Each row of a before or after table is a point. One or more steps were done to the points. Then noise was added and the rows were shuffled. The steps act on columns, c1 being the first. Write out the steps. A step turns or swaps two columns, mirrors them in a line or flattens them onto one, adds a multiple of one to another, or multiplies or shifts one. Angles are multiples of 10 degrees, from the lower column toward the higher: turns from -170 to 170, lines from 10 to 170 but not 90. Use the fewest steps. Two steps may share a column if one is a turn and the other turns, adds or multiplies; they go together, in the order done. Otherwise the lowest column goes first.

Before (10 x 3):
[[-46 -36 -33]
 [-10 -35 -81]
 [  1  -3  13]
 [ 16  75 -28]
 [ -1   9  18]
 [  2 -42  25]
 [-17 -37  11]
 [-27 -44  20]
 [ 28  21 -67]
 [-10 -64  11]]
After (10 x 3):
[[ -3   7   7]
 [  3  -6   4]
 [ 20 -28 -31]
 [ 28 -28   7]
 [ 11 -39   9]
 [-41  64 -15]
 [ 39 -30   6]
 [-34  12 -29]
 [ 32 -55   7]
 [ 57 -19 -14]]
Steps: mirror c1 and c2 in the line at 100 degrees; multiply c3 by 0.4

Before (14 x 6):
[[ -3 -10  26 -14 -34  -5]
 [ -3  20 -38 -23  14   6]
 [ -7   7  10  -1 -17   4]
 [  1  15  -3 -24 -30 -36]
 [-24  22 -32 -12  18  -2]
 [  0  -5 -10 -20 -44  -4]
 [-11  -1  -3 -50 -26 -32]
 [ 14  12 -27  -5  41   7]
 [ -4  11  42 -28 -27 -20]
 [ 11  25  26 -34 -46 -25]
 [ 26 -11 -34  59   6 -13]
 [ 26 -38 -19  22  28 -23]
 [  1  14 -27  -4  21   8]
 [ 49 -18 -27  32  15  12]]
After (14 x 6):
[[ 26  25 -18 -55 -13  35]
 [ -1   1  12 -80 -39  15]
 [ -8  -7   1 -33 -24  43]
 [-29  24  32 -18  27 -18]
 [ 25 -11  -5 -23 -30  29]
 [-31 -21 -41  54  -4 -10]
 [ -4  16   0 -37 -28  15]
 [-29  16   6  -4  29 -17]
 [-23 -35 -21  38 -50 -34]
 [ 42   9  -5 -44 -17  17]
 [-41 -11 -19  94 -24  -9]
 [-42  18   9 -38  29 -10]
 [ 13   6   7  -2   9  19]
 [-29  13  -9 -10  33 -35]]
Steps: turn c1 and c3 by -100 degrees; turn c5 and c6 by -70 degrees; add 1 times c2 to c5; multiply c4 by 1.6

Before (13 x 9):
[[ 20  25  -1 -36  28   7  22   6  -6]
 [-24  -6  -7   6 -23  39  26   2  -6]
 [ 10  28   0  13  -5 -14 -13  16  12]
 [-10 -11  22  13  -7  -5  16  20 -21]
 [-26  15  -3   5  27 -18 -25  30  10]
 [ 20  -1   4   4  -9 -12 -35  15 -13]
 [ 18  -4 -13  -3 -12 -19  -4  23 -26]
 [ 13  -4 -18 -22  32  24  -5  20  18]
 [ -4   8   2  16  37  -3  18   6  43]
 [-13  -3   0 -11  36  66   8  13 -28]
 [-13  -2   5 -13  24  -2 -22 -13 -27]
 [-11   8  29 -28   6  -9   7  14  95]
 [ -2  12 -16  -6  22 -12  19   0 -12]]
After (13 x 9):
[[ 21   7  10   2 -11   2 -61  16  33]
 [ -7  -1   4 -31   3  29  70   7  61]
 [ -3  14   2  17  36   4  57   2   8]
 [ 16  -8 -22 -20  31 -23   5  21  20]
 [ -1   6  15  -7  22 -11  22  -5 -33]
 [-11  -2 -66 -11  35 -12  -7  15 -31]
 [-23  -3 -40   7 -22 -14  36   5 -39]
 [ 19   1  18  -4 -10 -11 -20  23 -13]
 [-10 -15   2 -17  25   6 -50 -12   8]
 [-13   3   2  14  -6  21  11  21 -37]
 [  9  41  14  11  -6   2 -12   6  25]
 [ 21   8  -6 -36  26  -3  31  -5 -33]
 [-29  25  16   5  25   0 -32  23  40]]
Steps: turn c2 and c8 by -20 degrees; add 0.5 times c4 to c2; turn c3 and c6 by 100 degrees; multiply c7 by 2; turn c7 and c9 by -40 degrees

Before (13 x 14):
[[ 10 -17   5  35 -19  14  -2  -9  38   4 -63 -21   0  14]
 [-17  -7  -4  -1 -20 -22 -12  22  19 -19  36  -1  42  15]
 [-10 -44   7  13 -49  46   4 -18  -8 -49 -11  -5   4 -35]
 [  3   5 -19 -24  17   7  11  20   3 -40  13  27  40  31]
 [ -1 -16  -1  11 -42  52   2 -37 -49 -10  -2 -25  41 -39]
 [ 27 -67  -5  10  -7  20 -34  -5  16  -9 -20 -18  -5  16]
 [ 34  -7   8  66   1  21 -25 -21   1 -30 -44   8 -30  36]
 [ 19 -40  -6  57   4  13  10  -6  12 -27 -26 -28  10  13]
 [-34 -32 -32  32  -2 -12   4 -17  14  -6 -26  -9 -21  37]
 [ -9 -34 -11  46  11  20 -17  35  13   1 -23  -1 -18  23]
 [-13 -36  17 -18 -27 -17  31  17 -20 -17   5  16  24  21]
 [-45  -4  10 -36  16 -26   2  40 -10 -48  15  -8  31  53]
 [ -5 -28 -13  -1  -1 -34 -16  31  -8 -42 -27  16  17   5]]
After (13 x 14):
[[ -44    5   -3   10   -9   16   26   40   17  -42    2    0   38   53]
 [ -12   20   27   13  -15   -1  -37   36  -10   19   -1    2  -48   25]
 [   3  -15   14  -10  -21  -15    7   26   10  -26   -9   27   73   26]
 [ -14   44   15   -9   29   -8   25   16    7  -53   20   10   42   21]
 [   1   15   29    2   10   31   -6   30    8  -48   28   15   34   11]
 [  -2   11   17   59   54  -31  -30  -39   20  -67  -21  -28  -11  -43]
 [  -8   35   18   19   49  -33  -33  -19  -21 -100  -11   -5  -19  -29]
 [  31    4    0   19   -2    4  -47  -24    2  -30   14    9  -61   37]
 [ -31    9   48   11  -10    8  -10  -14  -12    7   32   -7  -47   44]
 [  19   24   34   74   -8  -15  -20   -3   -8  -19   12  -31  -73   11]
 [  23   46   47   20   -2   15  -40   -4  -19   -8  -11  -16  -33   13]
 [  14   18   10   36   -8   -9  -47   -7  -42    9   41  -20  -50   12]
 [ -13    5   10   32   10   25   29   19  -22  -27  -21   -6   25   15]]
Steps: turn c2 and c3 by -140 degrees; add -1.5 times c12 to c4; turn c4 and c13 by -50 degrees; turn c5 and c9 by 150 degrees; add -1 times c5 to c10; turn c6 and c7 by 130 degrees; turn c7 and c11 by -140 degrees

Before (9 x 20):
[[ 28  30 -43  26 -48   5  20 -30  -5 -61  11  -7  15 -15  -8   0 -46   7
  -25   5]
 [-14 -35   4 -44  67 -58  51  42 -13 -28 -26 -22   2  -8 -34  54  38 -19
   19  55]
 [-20   9 -61   3  10  47  20   2  48 -45 -52  12  43 -22   1  22  11  20
   11  15]
 [  5  10 -64  19  12 -18   0  -9   4   4  41  14 -23 -36 -21 -11   8  34
  -15  53]
 [  3  29 -68   3   9  -9 -41  -2   5  19 -32  60 -16   7 -24  25  12  17
    5 -27]
 [ 56  -6  12 -22 -22   9 -14  32 -52  40  58  11 -66  16  -4  78  -9  -7
  -88  39]
 [  6  19  14  -5  31 -19  -2  21  55 -26 -19  29 -25 -48  44  44  68  -1
  -26   8]
 [-12  -6  -1  32   3 -33  10 -18  45 -19 -12 -59  12 -31 -38  21 -35 -14
   10  16]
 [ 57 -40   2  25 -33 -53  14  31  20 -56 -13  26  80  32  -2  69 -38  -5
  -30  12]]
After (9 x 20):
[[  5  28 -64  25  -5 -18   1   1  -9   2  19  11 -22 -39 -22 -12  38  25
  -17  55]
 [  8  18  13  -3   0 -18  -3 -60 -11 -25 -64  27 -41 -47  43  42  28 -11
  -25   6]
 [ 59 -39   3   9  46 -52  14 -31  15 -59  20  -1  78  35  -1  65 -32  14
  -31  10]
 [-17  17 -60 -14  38  45  18 -40 -23 -45 -38  21  19 -19   0  19 -28  13
   11  13]
 [ 52  -9  16   0 -68  10 -10  31  53  40  43 -17 -26  18  -4  79  40  -2
  -89  34]
 [ 30  30 -46  34 -11   7  19  19 -25 -65  43 -20  50 -17  -5   0 -21  -5
  -23   7]
 [-13 -15  -1  26  18 -36  10 -26 -35 -15  19 -54   7 -32 -38  21 -34 -11
    9  15]
 [  2  29 -66   5  -6  -7 -42  -1  -5  15 -31  62 -18   9 -24  26 -16   0
    6 -29]
 [-13 -37   1 -57  25 -61  51  -7  40 -30 -48 -15 -46 -11 -34  54   8   2
   21  56]]
Steps: add -0.5 times c1 to c12; turn c2 and c18 by -30 degrees; turn c5 and c13 by -50 degrees; turn c4 and c5 by 20 degrees; turn c8 and c9 by 120 degrees; turn c11 and c17 by 50 degrees

Before (8 x 32):
[[ -4   5 -15   7 -29  55  -6  23  10 -48 -38 -16 -24  39  34  21  21  40
   19 -12   1  16 -38   1 -27  40 -17 -40 -19  -8 -56 -28]
 [ 16 -21 -43 -17  32  30  -5   9  16  59  -4  95  11 -30  15  73   5 -14
  -22 -15  -6 -31 -30  15  28  61  31  43  -3   0  26  43]
 [ 31  71 -82  30  63   3 -48  -4  40 -59  38  19   1 -25  -7  21 -29  16
   28 -28   4  14  17   7 -25  24 -11  35  13  16  31  34]
 [ 50  -5  -3  -9 -26  -2  26 -21 -39  42 -23  47  34 -11 -21 -36  36 -23
   -6  20 -49 -10  -9   0 -23 -54 -20  12  30  25  43 -30]
 [ 23 -23  29 -34  -6   3 -75  41  40  31   7  17 -28 -17  42  40  24   2
   51   1  -3 -20   0  -6 -19  56   8  30   3  43   1  -4]
 [ -6  50 -31  38   1 -28 -43  66 -14  16  14  26 -12 -24  26  27  16  23
   16  41   9 -12  26  59  12  29 -30  27  17  11 -24 -56]
 [ 58   0   6  10  -9   0  22  65  42 -19  40 -25  -6  26   4  28  51  31
  -32  25  21 -42  20  56 -33  -3   3  12 -39  39  -9 -31]
 [ 65 -15 -10  31   9  18 -48  45   2 -16 -20  42   3  11 -16  15  39  20
   14  -8  37 -28  24 -10 -39 -18  29 -30 -28  12  -8  79]]
After (8 x 32):
[[ 50  -5 -20 -10 -30  12  26 -21 -39  42 -23  44 -33 -10 -10 -34  34 -21
  -13   3 -49 -11  -9   3  10 -56 -20  23  29  25  44 -29]
 [ 32  70  20  28  62   2 -47  -3  37 -58  39  19 -13 -24  23  23 -29  15
  -19 -39   5  16  16   7  59  22 -12 -15  13  16  31  33]
 [ 64 -16 -29  28   9 -10 -48  45   4 -18 -19  39  26  11   5  15  38  21
  -25   4  37 -29  25 -10  19 -17  30  17 -27  13  -8  78]
 [ -7  48  27  42  -3  10 -44  64 -15  16  14  27 -37 -23  24  27  18  25
   28  26   9 -13  27  57  15  28 -30 -23  16  10 -25 -58]
 [ -4   6 -18   6 -28 -64  -9  22  10 -47 -37 -16  45  41  20  21  20  39
   -4  14   1  17 -38   1  19  37 -16   0 -18  -7 -57 -29]
 [ 56   0 -31  12  -7   1  23  65  40 -18  40 -25 -20  27 -27  29  53  30
   15  14  22 -41  18  56  10  -5   1 -11 -38  39  -9 -32]
 [ 18 -20  47 -18  31 -31  -5  11  16  60  -5  97 -27 -30 -20  73   7 -12
    6 -34  -7 -30 -30  14  16  60  30 -12  -2  -1  27  44]
 [ 24 -21 -28 -34  -5 -24 -76  38  40  29   3  16 -11 -17  60  38  24   2
   16  -4  -2 -22  -2  -6 -10  54   7 -41   2  44   0  -7]]
Steps: turn c3 and c25 by -120 degrees; multiply c25 by 0.7; turn c6 and c15 by 150 degrees; turn c15 and c19 by -110 degrees; turn c13 and c28 by 120 degrees; turn c13 and c20 by 30 degrees

Before (14 x 64):
[[  1  18  12 -20 -43   8  59  -8  -5  23 -54  32   4  46   9 -16 -25  -3
   16   9 -27   8   2  12 -16  30 -11 -46  20  18  15  40  35 -37  -4  12
  -27 -38   3  -4 -20  24 -29  13 -17  -9  18 -95  66   2 -21  81  12  14
   10  69  -7 -32 -20  10 -15  17 -33  84]
 [-31  13  27 -30  -6  18  47 -24 -12  -7 -28  24  23  36  32  10   6  12
   18   5 -13  -8 -25   8  -8  15   7 -17  16  41  13  76  54  -3  -7  27
   -6  -8 -34  -5 -18  -2 -10   5 -10 -14  48 -58  44   3  -9  47  39  -2
    5  35 -15 -30 -34  23 -23   5 -56  82]
 [-31 -36  50  43  17  29 -13  20 -67   8  36 -10  24  -4  28 -41  -6  -6
   25  25  -1   9  -4  38   0  40  17  -4  54  20  49 -10   7  29  27  -7
   14  27  43   2  26  12   9  -3 -25 -16  13  30  -1 -39  16  -3  29  -9
  -12  32  -2 -30  33   2  17   0  10  12]
 [ -7  34   5   0  12 -19 -17   9   3   5  14  -9 -12   2  11   5  31  16
    0   4  17  11 -11 -41  25 -20 -35 -33 -42   2  -2  22 -19  -5 -20  19
  -15  -2 -41 -38 -10   5  36   8 -22  10 -19   0 -12  38 -23 -20  -6   6
   -7  17   1   7   8  36 -20 -13 -24  -5]
 [  8   7 -14 -13  13 -20 -12  23 -20   8  -9 -15 -11  -7   9  25   9  23
    6  25  20  19  17 -27  11 -23  -6 -25 -20  25  -1  22 -17  17 -18  -4
  -24 -30 -42 -18  14 -16 -21   2 -16   3   6   9 -13   6  18 -19  -5   1
   14  13   5 -27   5  17  19  -7 -41 -30]
 [  3  11   5   6  11 -36   1 -11 -12  24  -7  -7 -27  -1  10   8  14   2
  -32  -3  -4 -14   2 -15   2 -10 -31 -36 -33  13   7   2 -15  12 -24  35
  -17  -3 -15  -2  13  -4  -8  12 -29  16 -27   1 -18  -6  23 -14 -28 -19
   15 -12 -30  -1  -4   8  -6 -21   3   0]
 [ -5  -6 -34 -17   1 -13  12   7 -33  13  -3 -27   3  11   2  16   5  11
   -8  -5  39  -5   7   2   9 -20   2 -42 -30   4  -9  47 -13  21 -17   6
  -32   2 -28 -30  12 -25  11  16  -4  13 -22  -5   4  32  12 -27   4 -15
  -10  10   5  11   1  13 -53 -36 -25   3]
 [ 26   9 -16 -13  11  -6 -16 -15 -22  20  -2 -28 -27  35  28  -4  37   0
  -14  -7  16  10 -14 -27  18  -1 -14 -20 -37  -9 -10  18 -19  18 -14   3
  -18  -4 -40  -4   9  33   9 -26  22   6 -19  18  12   3  19 -22 -32  -9
    4  -2   3  -4  -8  26   3  -1  -6 -12]
 [-29  -3   6  -6  -6 -26 -17 -12 -28  15   6   2 -19  11  15  -2  13   2
   -8  19  14   8   8 -36  -1 -48 -12 -17 -38  -9  30  17 -20  21 -27 -21
  -25 -14 -37  -4  -4   2  15 -28  -2  19 -19   3 -18   7   3  -1   2  -8
  -11   2   4  22  -3  25  19 -23 -24  13]
 [  4 -58  57  35  19  17  -9  29 -50 -35   4 -10   2  21  66 -28  -9 -29
   29 -15 -15   3 -31 -12  11  24  28  11  37  23  75 -23   3  20  31 -21
    8   7  34  12  19  29 -31 -17   2 -16   3  -6   1 -18  -7  11   3   3
    4  18 -29  -2  21 -18  -3  -4  26 -28]
 [ 13  12 -21 -12  21 -48  -7   3   2  13  27  23  -5  -4   0   2  24   7
   -2  15  12   8   7   6  -9  -9 -42 -50 -39 -29 -13  33   0  28 -19   8
  -27 -15 -18   8 -15  -4  21 -19  15  -4   6   1 -21  17  18  -4 -10   2
   20 -11 -19  16  15  28  -1 -33 -11 -26]
 [-19 -58  46  -4   4  46  -1   9 -30 -24  41   9 -11 -12  27 -18 -24  -6
   22  -2  -4  -7  -9  29  23   3  20   4  37  11  38 -30  34  55  37  17
   20 -12  43  23  15  -1  -2 -22   3 -12  11  28   5 -10   4 -12  34 -33
  -20  39 -14 -23  53  -2  12  23  17 -17]
 [  3 -25   5 -10  21 -44  28   0  -4  18  30   1  18   0 -26  20  26  28
  -17   7   8  14 -20  -2  54 -16  -6 -22 -23 -12  -5  18   0  36 -19  -1
  -45  -2 -16 -10   6 -14  25  -8 -10   7 -16  11  -5  10  16 -30  -1 -17
   21  18  -2   4  -1  29   0  -7 -11  -6]
 [ -4 -11 -15 -20  -2 -53   6   5  -5  32  -9 -21  -8   2 -16   1  26   6
   35  18 -11 -14 -15 -16  15 -11 -19 -53 -17 -13 -12  31  -9  15  -4  20
   10  16 -21   5 -17  -5  34 -23 -16  28  -6  18 -15  11 -13  -4 -32 -16
   26 -17  13  -4 -15   3   5 -16  19  -5]]
After (14 x 64):
[[  1 -24   6 -10  22 -20  32   4  -1  16  30  -2  17   1 -25  19  24  26
  -16  14   8   7 -21  -5  52 -13  -9 -27 -21 -11  -4  21  -2  37 -15  -1
  -45   2 -16 -11   9 -18 -48  -7 -11   9 -16  10   1  12  14 -33  -1 -18
   19  19  -3   5   1  26   0  -3 -11  -3]
 [  7   6 -14 -11  15  25 -12  16 -33  11  -7 -17 -11  -8   9  25   8  22
    4  32  14  -7  20 -26  10 -23  -4 -34 -22  25   0  22 -17  17 -16  -5
  -21  16 -41 -17  13 -14 -20  -1 -17   3   6   7 -20   5  19 -20  -7   2
   14  12   7 -29   6  17  19  -4 -37 -33]
 [-33  10  25 -30  -6   9  46 -48 -12  -8 -27  23  24  37  36   9   5  11
   16  -6 -12  -4 -23   7  -9  16   6 -22  16  42  14  74  50  -5  -6  26
   -6  12 -34  -5 -16   0  18   5 -11 -14  51 -58  17   1  -9  47  40   3
    6  37 -12 -27 -37  23 -25   4 -56  84]
 [ -2 -12 -16 -20  -4 -21   6  17  15  29 -10 -19  -4   1 -16   3  25   6
   35   4 -14 -19 -15 -17  16  -7 -19 -71 -19 -12 -14  32 -12  14  -6  19
    9   7 -19   2 -15  -4 -58 -21 -18  28  -5  16  -2  12 -14  -4 -32 -16
   26 -17  14  -4 -14   5   6 -14  20  -3]
 [ -4  -5 -32 -19   1 -11  12  -1  -5  13  -5 -26   3  14   1  15   6  10
  -10  -6  40   2   6   2   8 -22   1 -56 -31   3  -8  46 -15  19 -21   7
  -33  29 -27 -29   7 -27 -15  14  -5  12 -20  -6  -7  29  13 -26   6 -14
   -8  10   4  12   1   9 -52 -36 -27   2]
 [-33  -3   5  -8  -4  -9 -16  17 -16  12   6   2 -21  11  16  -4  13   3
   -8  16  13 -10  10 -35   0 -48 -12 -22 -37  -9  31  16 -19  19 -28 -22
  -26  27 -38  -2  -2   3 -30 -26  -3  19 -21   5  16   9   4  -6  -1  -6
   -8   5   3  22  -2  26  19 -21 -26  12]
 [-32 -36  53  44  18 -16 -14   6  17  12  39 -11  25  -6  29 -39  -5  -4
   22  25   0 -12  -6  35  -1  41  17  -4  53  22  50 -10   4  30  27  -7
   13  73  44   5  27  10  23  -4 -25 -17  11  29 -20 -37  16  -2  29  -8
  -11  31  -1 -31  33   2  15   0  10  11]
 [-18 -57  49  -4   4 -10   0  -4 -16 -22  39   7  -9 -10  28 -18 -26  -5
   21  -5  -8  -4  -6  31  23   6  18   4  35   6  39 -30  34  55  35  16
   19  30  43  26  13   0  42 -24   1 -12   9  30  -9  -9   4  -8  33 -31
  -21  38 -13 -23  53  -1  10  22  15 -17]
 [  3  22  11 -20 -43  27  57 -68 -38  26 -52  38   6  47  10 -18 -29  -1
   20  11 -25  -1   0  12 -18  28 -11 -61  20  21  14  42  36 -37  -6  13
  -27   2   3  -3 -19  25  14  14 -18  -7  18 -97  -5   2 -23  80  12  17
   13  67  -3 -31 -21   9 -18  17 -35  86]
 [ 27   8 -16 -11  13  -8 -18 -16  -9  21  -3 -26 -28  34  29  -4  38   0
  -13   4  16  12 -14 -26  20  -2 -12 -25 -39 -10  -7  17 -16  16 -15   5
  -16  19 -39  -6   7  35  -6 -27  23   8 -16  18  13   3  17 -20 -33 -13
    3   1   4  -6  -6  23   5  -1  -8 -12]
 [ -8  36   5   1  11 -29 -19  13  -2   2  11  -8 -11   0  10   3  27  14
    0  13  16   5 -13 -40  21 -19 -38 -41 -44   1   1  23 -19  -2 -20  19
  -14  -2 -38 -39 -12   7 -23   8 -23   9 -16   2  -7  39 -22 -19  -7   6
   -6  17  -1   6   9  38 -19 -14 -24  -2]
 [  2 -58  56  39  20  30  -9   1  -2 -36   4  -8  -2  25  68 -29  -9 -30
   29  -7 -14  10 -33 -12  13  25  27  13  38  24  74 -26   2  20  34 -17
    6  52  35  13  18  31  23 -16   3 -16   4  -5 -28 -19  -8  10   2   1
    6  16 -30  -3  20 -19  -6  -6  25 -26]
 [  0  11   6   4  15  12  -1  15  -2  24  -8  -8 -23   1  14   9  11   1
  -35 -12  -5  -6   2 -12   3 -10 -30 -50 -35  13   5   3 -14  10 -24  35
  -14  12 -13  -3  12  -4 -34  12 -29  17 -28   3  14  -7  24 -15 -29 -17
   13 -13 -32  -2  -5   9  -5 -21   2   2]
 [ 11  14 -24 -13  20 -11  -4  21 -14  14  27  27  -5  -6   0   3  19   6
   -4  16  12  -7  10   6 -12 -10 -42 -61 -42 -29 -11  33   0  31 -23   7
  -27  -2 -19  10 -16  -1 -50 -20  14  -7   8  -1   2  19  20  -7 -10   2
   18 -12 -13  13  14  31   2 -33 -11 -28]]
Steps: turn c6 and c43 by 100 degrees; mirror c8 and c49 in the line at 140 degrees; turn c9 and c38 by -80 degrees; turn c20 and c22 by -50 degrees; multiply c28 by 1.3
